Each row of a before or after table is a point. The points were changed in one or more steps. Then noise was added and the rows were shuffled. The steps act on columns, c1 being the first. What was done? A step turns or swaps two columns, mirrors them in a line or flattens them onto one, adds a multiple of one to another, or multiplies or shifts one. Angles are multiples of 10 degrees, from the lower column toward the higher: turns from -170 to 170, lines from 10 to 170 but not 90. Use the fewest steps. Two steps may share a column if one is a turn and the other turns, adds or multiplies; they go together, in the order done. Otherwise the lowest column goes first.
In the rows, 128 means zero.

Before (13 x 2):
[[167 175]
 [137 124]
 [158 117]
 [117 170]
 [164 134]
 [ 80 157]
 [ 87 143]
 [131 104]
 [148  78]
 [123 122]
 [172 131]
 [126 170]
 [191 113]]
After:
[[167 202]
 [120 117]
 [138 131]
 [128 169]
 [164 161]
 [146  91]
 [160 136]
 [118 161]
 [ 81 123]
 [ 88 116]
 [128 106]
 [187 159]
 [174 161]]
Steps: add 0.7 times c1 to c2

Before (13 x 4):
[[104 146 104 147]
 [102 104 165 137]
 [132 187  98 108]
 [ 79 152 114 140]
 [122 177 104 141]
 [139  92 157 184]
 [ 68 178 128 196]
 [101 134 109 123]
 [105 114 127 106]
 [108 184 141 134]
 [138 139 114 191]
 [132 114 136 170]
 [ 66 141 117 169]]
After, 13 rows:
[[101 105 139 118]
 [101  91 122 177]
 [111 133 115 105]
 [145 186 159 116]
 [ 39 178 178 142]
 [104 114 121 163]
 [109 184 197 120]
 [ 98 147 123 129]
 [ 94 139 125 181]
 [ 83 150 139 105]
 [ 53 140 129 119]
 [116 177 152 134]
 [125 114 113  96]]
Steps: turn c1 and c4 by 40 degrees; add 1 times c2 to c3

Before (14 x 6):
[[150  69  74 111 181 136]
 [165 141 165  79 102 102]
 [125  73  89  97 130 143]
 [114  72 143 177 140  55]
 [124 114 117 166 112  86]
 [146 106 131 147 121 138]
 [122  63 104  95 128 208]
 [126 151 104 152 130  88]
 [117 135 154 189 126  77]
 [106 111 128  78 164 126]
 [135  96 127  93 147 152]
 [157  94  94  94 194 187]
 [126 166 177 118  92 104]
 [147 144 174 116  92 108]]
After (14 x 6):
[[128 148 186 105 149  88]
 [128 145  65 127  76 126]
 [128 120 126 129  92 130]
 [127 155 202 116 154 108]
 [128 148 207 118 175 106]
 [129 118  89 116 148 109]
 [129 100 128 115 101 106]
 [129 141 132 136 112 144]
 [129  79  73 144  73 158]
 [128  99  42 128  54 126]
 [128 138 153 109  71  95]
 [127 127 170 121 134 115]
 [127 148 111 119 121 113]
 [129 150  90 155  67 173]]
Steps: multiply c1 by 0; turn c2 and c5 by 110 degrees; multiply c3 by 1.6; flatten c4 and c6 onto the line at 60 degrees

Before (10 x 9):
[[ 86 116 149 110  85 179  85  77 145]
 [ 85 171 173 137 158 167  95 114 182]
 [117 132 110 170 150 185  67 135  93]
 [ 83 183 104 171 149 159 160 102 139]
 [ 59 137 172 109 117 105 138 159 117]
 [125 110 157 103  79 152 112 155 147]
 [ 85  94 109 169 123 139 139 113 143]
 [118  97 166 128 120 101 156 138 115]
 [ 62 100 101  83 137 110  95 105 112]
 [ 60 131 141 121 167 186 156 117 119]]
After (10 x 9):
[[118  72  72 169 151 120 114 133  81]
 [ 89 121 129 174 124  97 146 127 146]
 [ 62  68 158 120 171 122 136 131 119]
 [ 60 152  84  87 137 109 136 129 110]
 [ 86  82  97 110  85 111  84 125 149]
 [127 106 132 100  80 110  92 132 151]
 [ 87  94 144 168 152 178 169 127 149]
 [ 60 147 156 108 118 144  94 128 118]
 [ 84  84 128 138 155 164  79 132 198]
 [118 158 171 129 121  97 112 131 109]]
Steps: turn c2 and c6 by 100 degrees; turn c3 and c7 by -60 degrees; multiply c8 by 0; multiply c9 by 1.3
